Every row gives one point. The points of each table are mixes of a few directions, plus a little noise. How many directions does each table use, and how many do they share? Where both have some left over, give the other angles between the two spaces (their principal angles), to ten degrees, smallest first.
(in the rows, 100 means zero)

First:
[[71, 61],
[96, 95],
[139, 152],
[68, 58],
[89, 85],
[137, 149]]
Second:
[[58, 46],
[140, 154],
[126, 136],
[72, 62],
[100, 101],
[103, 103]]
Directions: first 1, second 1, shared 1

First:
[[45, 125, 184, 157, 65, 115],
[118, 92, 72, 81, 112, 95],
[105, 98, 93, 95, 103, 99],
[121, 90, 67, 78, 114, 94],
[38, 128, 195, 165, 60, 116],
[120, 91, 69, 79, 113, 95],
[107, 97, 89, 93, 105, 98],
[146, 80, 30, 53, 129, 88]]
Second:
[[42, 131, 126, 112, 131, 86],
[146, 76, 74, 78, 45, 89],
[51, 133, 81, 54, 123, 74],
[121, 92, 103, 93, 69, 136],
[132, 77, 65, 111, 150, 68],
[90, 102, 143, 116, 12, 97],
[88, 114, 123, 100, 110, 168],
[131, 75, 84, 136, 159, 82]]
Directions: first 1, second 4, shared 1

First:
[[76, 111, 85, 112, 94, 108, 63, 148, 106],
[89, 133, 91, 124, 107, 37, 103, 154, 66],
[88, 122, 116, 92, 108, 82, 81, 125, 153],
[88, 73, 95, 46, 85, 163, 142, 75, 66],
[159, 107, 124, 161, 72, 138, 93, 124, 104],
[103, 125, 112, 118, 118, 40, 86, 114, 132],
[87, 53, 80, 53, 94, 159, 129, 39, 62],
[115, 109, 93, 165, 115, 49, 46, 104, 126],
[95, 65, 104, 30, 108, 125, 158, 19, 86]]
Second:
[[31, 114, 157, 180, 143, 167, 134, 115, 124],
[99, 100, 84, 97, 85, 92, 105, 90, 98],
[48, 110, 143, 160, 133, 151, 125, 112, 118],
[139, 93, 34, 48, 46, 44, 92, 72, 82],
[86, 103, 55, 102, 57, 83, 125, 69, 97],
[158, 86, 166, 61, 169, 107, 35, 155, 96],
[129, 93, 112, 75, 115, 91, 74, 115, 94],
[87, 104, 51, 100, 54, 81, 126, 68, 96],
[123, 95, 95, 77, 98, 85, 84, 103, 94]]
Directions: first 5, second 2, shared 0; angles 60, 80

First:
[[88, 92, 103, 94, 93, 96, 100, 105, 96, 94, 100, 106, 104, 108],
[92, 94, 105, 103, 109, 101, 90, 112, 103, 117, 102, 105, 105, 93],
[116, 100, 110, 90, 98, 92, 101, 106, 106, 111, 108, 121, 81, 102],
[76, 81, 112, 95, 101, 96, 87, 123, 100, 115, 104, 117, 109, 101],
[122, 108, 104, 100, 109, 98, 98, 102, 110, 118, 106, 110, 83, 91],
[110, 99, 108, 93, 102, 94, 98, 108, 106, 113, 107, 117, 87, 99],
[97, 103, 95, 105, 101, 104, 101, 95, 98, 94, 97, 90, 106, 99],
[120, 103, 108, 90, 98, 92, 104, 103, 106, 108, 107, 119, 79, 102],
[96, 122, 59, 108, 63, 111, 142, 37, 70, 5, 74, 36, 121, 130],
[117, 105, 105, 99, 108, 98, 97, 104, 109, 118, 106, 110, 86, 91],
[66, 94, 90, 124, 118, 118, 83, 105, 95, 107, 90, 70, 138, 85]]
Second:
[[87, 94, 102, 101, 101, 101, 95, 106, 98, 102, 99, 100, 109, 100],
[56, 78, 104, 104, 103, 104, 84, 120, 93, 106, 97, 98, 131, 100],
[104, 102, 100, 100, 99, 100, 101, 98, 101, 99, 100, 100, 97, 100],
[100, 100, 100, 100, 100, 100, 100, 100, 100, 100, 100, 100, 100, 100],
[156, 127, 95, 95, 96, 96, 120, 74, 109, 93, 104, 102, 60, 100],
[83, 92, 102, 101, 101, 101, 94, 107, 98, 102, 99, 100, 112, 100],
[50, 76, 105, 105, 103, 104, 81, 123, 93, 107, 96, 98, 136, 100],
[186, 142, 92, 92, 95, 93, 132, 60, 113, 89, 106, 104, 40, 100],
[77, 89, 102, 102, 101, 102, 91, 111, 97, 103, 99, 99, 116, 100]]
Directions: first 3, second 1, shared 1

First:
[[115, 108, 91, 66, 119, 90, 80, 125, 83, 129, 94, 144, 111, 92, 87, 109, 157, 104, 80, 95],
[145, 76, 92, 128, 55, 91, 96, 98, 148, 79, 104, 124, 111, 144, 121, 102, 56, 122, 90, 102],
[135, 88, 96, 96, 90, 107, 96, 115, 116, 96, 99, 129, 110, 122, 103, 100, 95, 115, 91, 97],
[106, 89, 112, 113, 93, 135, 123, 97, 112, 72, 102, 75, 95, 114, 105, 87, 53, 104, 119, 99],
[93, 93, 118, 107, 108, 151, 132, 98, 99, 71, 100, 59, 89, 102, 99, 82, 54, 98, 129, 98],
[70, 119, 103, 75, 134, 100, 97, 105, 63, 122, 96, 91, 94, 66, 83, 102, 144, 85, 102, 98],
[102, 94, 83, 143, 52, 39, 80, 70, 138, 98, 108, 107, 104, 119, 124, 114, 79, 103, 83, 111],
[68, 108, 110, 103, 115, 114, 115, 88, 84, 94, 101, 62, 88, 81, 96, 93, 91, 87, 118, 101],
[94, 108, 105, 77, 125, 116, 102, 113, 77, 110, 96, 102, 99, 85, 87, 98, 125, 96, 103, 96],
[85, 108, 92, 105, 95, 67, 86, 89, 98, 114, 102, 103, 100, 91, 102, 109, 119, 94, 90, 104],
[87, 110, 98, 87, 114, 92, 93, 103, 83, 115, 98, 103, 99, 84, 93, 104, 128, 93, 96, 100]]
Second:
[[116, 93, 107, 89, 113, 130, 107, 122, 108, 97, 104, 125, 105, 103, 86, 87, 109, 108, 96, 102],
[130, 91, 66, 134, 42, 5, 59, 73, 100, 111, 92, 79, 98, 143, 153, 142, 69, 115, 89, 95],
[123, 90, 87, 110, 89, 67, 81, 108, 95, 110, 104, 100, 97, 122, 116, 111, 99, 115, 91, 103],
[117, 96, 95, 96, 93, 94, 92, 107, 107, 104, 99, 120, 107, 110, 102, 104, 106, 107, 91, 98],
[88, 106, 115, 89, 108, 145, 124, 96, 113, 83, 96, 108, 106, 84, 83, 85, 93, 90, 109, 96],
[46, 122, 111, 94, 120, 110, 114, 77, 83, 101, 98, 71, 92, 59, 85, 95, 113, 73, 114, 100],
[126, 91, 101, 87, 109, 115, 97, 126, 108, 104, 103, 136, 109, 109, 90, 94, 117, 112, 88, 101],
[43, 119, 113, 115, 90, 115, 128, 49, 98, 75, 91, 39, 89, 71, 104, 98, 58, 70, 131, 94],
[83, 100, 101, 109, 118, 85, 96, 104, 76, 110, 110, 68, 83, 93, 101, 98, 108, 99, 106, 110],
[120, 87, 105, 96, 114, 123, 104, 127, 103, 98, 108, 115, 100, 111, 91, 87, 104, 113, 97, 106],
[110, 104, 99, 81, 103, 109, 97, 109, 109, 107, 95, 140, 114, 95, 88, 100, 124, 100, 88, 95]]
Directions: first 3, second 4, shared 2; angles 30

First:
[[53, 89, 81, 110, 151, 93, 128, 123, 104, 135, 115, 97, 83, 94, 137, 96, 121, 106, 127, 91, 59, 122, 91, 92, 85, 70, 122, 118, 99, 95, 133, 114],
[131, 136, 100, 80, 59, 87, 77, 46, 86, 45, 97, 140, 88, 129, 73, 75, 98, 89, 77, 101, 151, 126, 127, 112, 94, 116, 84, 95, 85, 79, 95, 90],
[123, 76, 127, 108, 80, 126, 87, 140, 110, 121, 90, 58, 139, 76, 78, 140, 69, 106, 92, 103, 106, 38, 71, 98, 131, 124, 89, 81, 128, 143, 60, 97],
[101, 82, 117, 91, 112, 68, 84, 101, 125, 125, 67, 108, 160, 68, 89, 87, 114, 93, 105, 163, 67, 78, 115, 92, 109, 109, 89, 66, 77, 78, 88, 83],
[118, 29, 97, 147, 90, 160, 136, 143, 96, 118, 89, 12, 89, 68, 136, 150, 82, 116, 102, 75, 42, 51, 94, 88, 109, 92, 118, 123, 106, 126, 89, 108],
[30, 167, 112, 59, 161, 51, 75, 137, 120, 156, 140, 163, 127, 119, 69, 86, 106, 99, 126, 101, 152, 121, 38, 107, 108, 97, 94, 77, 151, 134, 111, 114],
[117, 128, 105, 81, 78, 83, 78, 66, 98, 71, 96, 134, 105, 116, 75, 80, 100, 90, 86, 112, 136, 114, 115, 108, 100, 115, 86, 87, 91, 86, 94, 91],
[75, 170, 100, 64, 109, 72, 76, 87, 96, 91, 134, 161, 87, 140, 69, 79, 98, 95, 100, 81, 174, 138, 75, 114, 97, 105, 90, 95, 129, 113, 109, 107],
[83, 108, 62, 115, 109, 117, 135, 76, 72, 71, 126, 103, 20, 131, 141, 87, 115, 104, 106, 48, 94, 156, 115, 102, 68, 68, 125, 148, 89, 81, 142, 117],
[145, 71, 108, 112, 61, 114, 96, 81, 98, 75, 69, 76, 114, 85, 95, 106, 93, 96, 82, 120, 85, 75, 130, 98, 106, 115, 92, 92, 75, 84, 79, 85],
[124, 41, 90, 135, 88, 131, 129, 101, 95, 94, 76, 47, 89, 73, 137, 115, 104, 105, 98, 103, 37, 81, 129, 89, 94, 90, 114, 117, 70, 82, 101, 96]]
Second:
[[81, 79, 78, 150, 103, 105, 162, 123, 96, 106, 94, 49, 55, 91, 120, 140, 80, 125, 93, 86, 64, 119, 97, 90, 96, 77, 117, 109, 110, 78, 104, 124],
[86, 108, 46, 153, 90, 100, 185, 143, 127, 130, 89, 5, 102, 64, 66, 149, 105, 127, 121, 146, 57, 116, 121, 85, 108, 71, 139, 45, 91, 58, 80, 142],
[87, 54, 131, 116, 116, 108, 96, 84, 58, 70, 105, 136, 23, 132, 176, 104, 60, 107, 61, 17, 95, 112, 69, 101, 84, 99, 80, 185, 129, 115, 133, 85],
[92, 75, 114, 113, 108, 104, 104, 94, 79, 85, 102, 113, 59, 115, 139, 105, 78, 105, 80, 58, 94, 107, 85, 99, 92, 97, 91, 142, 115, 105, 116, 95],
[115, 99, 145, 50, 107, 99, 24, 64, 81, 76, 109, 181, 110, 128, 119, 56, 101, 74, 86, 70, 138, 84, 85, 112, 95, 126, 67, 138, 105, 135, 113, 63],
[102, 117, 81, 103, 93, 97, 115, 112, 119, 115, 96, 72, 125, 83, 70, 107, 114, 102, 117, 136, 96, 99, 114, 97, 106, 96, 113, 62, 88, 88, 85, 112],
[111, 115, 107, 75, 98, 97, 71, 90, 107, 100, 102, 121, 129, 101, 83, 80, 114, 88, 108, 115, 118, 90, 104, 104, 104, 111, 95, 88, 92, 109, 94, 90],
[117, 136, 95, 66, 91, 93, 69, 96, 124, 114, 100, 106, 165, 87, 49, 77, 132, 84, 125, 152, 122, 84, 119, 104, 110, 113, 103, 49, 78, 104, 80, 96],
[93, 73, 121, 105, 109, 105, 93, 88, 76, 82, 103, 126, 57, 120, 145, 99, 77, 102, 77, 51, 99, 106, 82, 101, 92, 101, 86, 150, 117, 110, 119, 90],
[117, 143, 84, 69, 87, 92, 80, 104, 133, 121, 98, 90, 175, 79, 34, 83, 139, 86, 133, 169, 118, 84, 125, 103, 113, 109, 110, 32, 75, 97, 73, 102]]
Directions: first 4, second 2, shared 0; angles 30, 60

First:
[[95, 113, 113, 101, 104, 108, 91, 103, 109, 75, 75, 115, 94, 77, 114, 93, 131, 113, 92, 91, 87, 121, 98, 126, 117, 117, 95, 104, 136, 100, 108, 92],
[100, 87, 92, 103, 101, 99, 106, 96, 94, 114, 115, 93, 107, 120, 93, 106, 77, 95, 108, 107, 115, 82, 101, 79, 89, 84, 101, 101, 75, 97, 97, 107],
[94, 99, 107, 105, 108, 109, 96, 98, 103, 86, 88, 111, 101, 98, 109, 100, 108, 111, 100, 99, 103, 102, 99, 105, 107, 99, 95, 107, 114, 96, 106, 99],
[75, 89, 124, 121, 132, 137, 87, 89, 110, 51, 59, 142, 107, 102, 135, 103, 123, 142, 104, 97, 120, 101, 94, 108, 122, 88, 79, 127, 143, 83, 122, 101],
[96, 74, 90, 109, 109, 104, 109, 90, 91, 116, 119, 96, 114, 137, 95, 112, 61, 100, 115, 113, 131, 66, 100, 62, 84, 67, 97, 107, 63, 91, 98, 114],
[94, 78, 95, 109, 110, 107, 105, 91, 94, 108, 111, 101, 112, 129, 99, 110, 72, 104, 112, 110, 126, 74, 100, 71, 90, 73, 96, 108, 75, 91, 101, 111],
[94, 93, 103, 106, 108, 108, 99, 96, 100, 94, 96, 107, 104, 108, 106, 103, 97, 108, 104, 102, 110, 94, 99, 94, 101, 91, 96, 106, 101, 95, 104, 103],
[96, 72, 90, 110, 110, 105, 109, 89, 90, 117, 120, 96, 115, 140, 94, 113, 59, 100, 116, 113, 133, 65, 100, 60, 83, 65, 97, 108, 61, 90, 98, 115],
[116, 121, 92, 83, 77, 77, 102, 112, 100, 118, 112, 79, 88, 77, 84, 92, 110, 77, 89, 94, 71, 119, 103, 117, 97, 126, 113, 81, 98, 115, 89, 91],
[140, 174, 94, 53, 41, 46, 95, 136, 110, 121, 105, 60, 59, 10, 71, 69, 163, 50, 60, 74, 5, 177, 106, 179, 110, 190, 131, 51, 135, 142, 77, 66]]
Second:
[[112, 119, 121, 23, 141, 98, 126, 99, 89, 118, 81, 50, 130, 50, 56, 101, 87, 90, 70, 102, 116, 102, 103, 85, 79, 119, 130, 70, 90, 147, 99, 127],
[95, 93, 88, 141, 74, 98, 85, 102, 107, 90, 110, 127, 81, 123, 124, 98, 112, 104, 115, 97, 85, 103, 99, 113, 113, 94, 85, 115, 108, 76, 99, 83],
[87, 76, 89, 148, 88, 110, 88, 94, 103, 89, 111, 132, 92, 144, 127, 106, 94, 113, 123, 104, 109, 84, 98, 92, 108, 73, 79, 124, 96, 68, 104, 92],
[90, 84, 83, 163, 66, 102, 79, 101, 109, 85, 116, 142, 76, 142, 136, 99, 111, 109, 125, 98, 87, 98, 98, 112, 117, 84, 75, 125, 108, 61, 101, 78],
[88, 73, 103, 107, 127, 118, 107, 86, 93, 99, 100, 105, 121, 131, 102, 113, 69, 115, 112, 112, 140, 68, 99, 64, 90, 66, 93, 113, 79, 91, 107, 118],
[118, 139, 103, 69, 79, 77, 99, 117, 105, 106, 94, 79, 84, 48, 84, 85, 133, 79, 77, 87, 56, 140, 103, 139, 106, 147, 117, 75, 122, 125, 91, 86],
[91, 80, 103, 102, 122, 114, 106, 89, 94, 100, 100, 102, 117, 122, 100, 110, 76, 111, 108, 109, 131, 75, 99, 72, 92, 75, 96, 109, 84, 95, 105, 115],
[119, 137, 110, 46, 101, 82, 110, 112, 99, 112, 88, 64, 100, 41, 70, 89, 119, 80, 71, 91, 74, 130, 103, 124, 96, 143, 125, 69, 113, 138, 93, 101]]
Directions: first 2, second 2, shared 1; angles 70

First:
[[149, 113, 111, 69, 82, 125, 142, 112, 101, 73, 109, 105, 99, 97, 101, 112, 114, 118, 115, 88, 118, 81, 116, 115, 67, 110, 92, 115, 115, 102, 103, 132],
[120, 104, 104, 88, 93, 110, 116, 104, 100, 89, 104, 101, 99, 100, 100, 105, 106, 107, 106, 94, 107, 93, 106, 106, 87, 105, 97, 106, 106, 101, 100, 112],
[145, 112, 111, 71, 84, 122, 138, 111, 102, 74, 108, 104, 99, 97, 101, 110, 114, 116, 113, 89, 117, 82, 115, 113, 69, 110, 93, 115, 114, 101, 103, 130],
[5, 76, 79, 161, 135, 52, 19, 76, 97, 154, 82, 90, 103, 105, 97, 78, 72, 65, 71, 125, 66, 136, 70, 72, 166, 79, 117, 70, 70, 98, 93, 39],
[139, 111, 109, 74, 86, 120, 134, 110, 101, 78, 108, 103, 99, 98, 101, 109, 112, 115, 112, 91, 114, 85, 113, 111, 73, 109, 93, 112, 112, 101, 102, 125],
[48, 87, 88, 133, 118, 76, 56, 88, 98, 129, 89, 95, 102, 102, 100, 88, 84, 80, 84, 113, 81, 119, 83, 85, 136, 88, 109, 84, 84, 98, 97, 67],
[47, 87, 88, 133, 119, 74, 54, 87, 99, 130, 90, 95, 101, 102, 100, 88, 85, 81, 84, 114, 80, 120, 82, 85, 137, 89, 109, 84, 83, 99, 96, 66],
[125, 106, 106, 84, 91, 113, 122, 106, 101, 86, 104, 102, 100, 99, 100, 106, 108, 108, 107, 94, 110, 90, 108, 107, 82, 105, 96, 107, 107, 100, 101, 116],
[122, 106, 105, 85, 91, 110, 119, 105, 101, 87, 103, 102, 100, 99, 101, 105, 107, 108, 106, 95, 109, 91, 107, 106, 85, 105, 97, 107, 107, 101, 102, 114]]
Second:
[[136, 106, 110, 72, 85, 122, 134, 108, 99, 80, 106, 104, 101, 99, 96, 111, 112, 115, 111, 91, 115, 86, 115, 112, 69, 109, 92, 112, 113, 103, 102, 126],
[167, 127, 108, 70, 82, 120, 147, 119, 110, 62, 117, 104, 91, 97, 116, 109, 118, 119, 120, 82, 121, 76, 109, 115, 70, 113, 93, 118, 118, 95, 106, 134],
[54, 78, 97, 117, 110, 90, 71, 87, 91, 126, 87, 98, 108, 102, 84, 96, 88, 89, 86, 113, 87, 116, 97, 92, 116, 91, 104, 89, 88, 105, 95, 80],
[155, 129, 102, 82, 89, 108, 132, 117, 113, 68, 116, 102, 89, 98, 122, 103, 114, 112, 117, 84, 115, 81, 101, 109, 84, 111, 96, 112, 113, 92, 105, 122],
[70, 58, 117, 78, 89, 129, 109, 85, 73, 119, 81, 105, 123, 101, 50, 114, 98, 108, 90, 112, 102, 106, 131, 108, 67, 96, 93, 103, 101, 122, 93, 110],
[5, 45, 100, 124, 115, 93, 51, 69, 73, 155, 70, 99, 123, 104, 53, 98, 78, 83, 71, 128, 77, 131, 107, 87, 117, 82, 104, 81, 79, 118, 89, 67],
[60, 64, 108, 95, 98, 112, 91, 84, 79, 124, 83, 102, 118, 102, 63, 106, 93, 100, 88, 113, 95, 111, 118, 101, 89, 94, 97, 96, 95, 116, 94, 96],
[140, 132, 94, 101, 99, 91, 112, 115, 118, 76, 116, 99, 84, 98, 133, 95, 108, 102, 112, 87, 106, 88, 87, 101, 107, 107, 101, 105, 106, 86, 105, 106],
[120, 139, 82, 128, 114, 67, 83, 113, 127, 87, 117, 94, 77, 99, 149, 84, 99, 88, 107, 91, 95, 98, 66, 90, 139, 101, 110, 94, 97, 78, 106, 83],
[92, 121, 83, 133, 118, 66, 70, 104, 117, 103, 107, 94, 85, 100, 133, 84, 93, 84, 98, 99, 88, 107, 70, 86, 142, 96, 110, 89, 91, 84, 103, 75]]
Directions: first 1, second 2, shared 1

First:
[[88, 80, 111, 106, 120, 97, 82, 102, 91, 118, 105, 100, 95, 111, 113, 67, 97, 71, 104, 105, 107, 106, 127, 91, 120, 58, 120, 125, 113, 105, 86, 114],
[114, 140, 107, 133, 101, 94, 107, 93, 107, 138, 128, 95, 115, 122, 72, 95, 84, 55, 87, 112, 71, 120, 137, 111, 75, 75, 126, 138, 118, 96, 117, 84],
[106, 117, 104, 106, 88, 131, 93, 100, 89, 107, 114, 76, 97, 103, 66, 110, 101, 62, 96, 94, 89, 89, 125, 110, 99, 119, 96, 95, 98, 92, 109, 85],
[92, 96, 75, 73, 77, 91, 123, 79, 68, 88, 88, 93, 96, 82, 100, 123, 117, 116, 93, 120, 95, 84, 82, 95, 98, 114, 99, 76, 68, 90, 112, 70],
[96, 88, 99, 81, 121, 96, 104, 88, 108, 75, 80, 112, 94, 82, 161, 100, 90, 124, 111, 110, 107, 103, 64, 78, 114, 108, 83, 65, 73, 123, 96, 114],
[86, 113, 79, 86, 78, 96, 91, 89, 86, 65, 101, 119, 88, 84, 51, 118, 106, 130, 76, 97, 84, 73, 101, 119, 119, 136, 101, 88, 125, 78, 103, 102],
[86, 41, 93, 68, 102, 83, 106, 113, 96, 78, 63, 108, 93, 85, 151, 95, 124, 158, 122, 93, 144, 93, 52, 80, 111, 96, 82, 79, 75, 107, 77, 115],
[131, 126, 133, 146, 112, 111, 94, 136, 155, 130, 120, 98, 121, 131, 87, 91, 82, 84, 111, 69, 103, 132, 113, 116, 64, 95, 93, 132, 130, 110, 100, 116]]
Second:
[[101, 105, 103, 98, 114, 108, 103, 85, 91, 109, 103, 88, 100, 98, 126, 95, 91, 68, 103, 118, 91, 105, 106, 86, 105, 89, 102, 90, 77, 112, 106, 92],
[101, 102, 94, 95, 101, 87, 108, 95, 107, 90, 94, 113, 101, 94, 113, 106, 97, 123, 99, 104, 99, 103, 82, 97, 97, 105, 96, 92, 97, 104, 103, 104],
[101, 85, 98, 108, 68, 83, 89, 151, 134, 78, 95, 128, 105, 110, 36, 109, 122, 183, 97, 46, 129, 90, 80, 135, 85, 129, 86, 123, 159, 72, 80, 127],
[85, 108, 83, 91, 89, 93, 100, 73, 61, 104, 108, 98, 91, 94, 75, 100, 104, 75, 80, 125, 78, 86, 127, 101, 116, 88, 126, 107, 101, 86, 109, 79],
[113, 95, 127, 114, 117, 132, 91, 116, 111, 122, 105, 71, 103, 112, 121, 87, 93, 55, 122, 88, 112, 111, 114, 92, 96, 93, 87, 99, 85, 116, 96, 103],
[94, 110, 83, 85, 102, 73, 117, 73, 95, 82, 92, 121, 99, 85, 124, 110, 94, 126, 90, 125, 86, 102, 77, 91, 102, 101, 105, 84, 87, 105, 109, 96],
[88, 101, 87, 97, 83, 93, 95, 97, 79, 100, 107, 103, 95, 100, 60, 101, 111, 98, 85, 102, 92, 86, 119, 112, 107, 97, 116, 114, 119, 80, 100, 92],
[89, 119, 80, 79, 116, 84, 121, 40, 63, 99, 98, 102, 94, 80, 147, 103, 83, 69, 86, 160, 64, 101, 101, 73, 116, 81, 122, 76, 56, 114, 122, 74],
[91, 109, 83, 88, 100, 83, 111, 72, 81, 92, 97, 110, 97, 88, 108, 105, 96, 103, 86, 126, 83, 97, 97, 93, 108, 95, 114, 93, 89, 98, 110, 89],
[135, 71, 163, 143, 110, 162, 63, 195, 168, 128, 107, 61, 113, 139, 86, 81, 107, 82, 150, 14, 161, 119, 108, 116, 72, 115, 51, 121, 125, 111, 68, 137],
[104, 98, 102, 101, 101, 97, 102, 106, 113, 95, 95, 106, 103, 100, 105, 103, 100, 117, 103, 93, 105, 103, 89, 101, 96, 106, 94, 97, 103, 102, 97, 107]]
Directions: first 6, second 3, shared 3
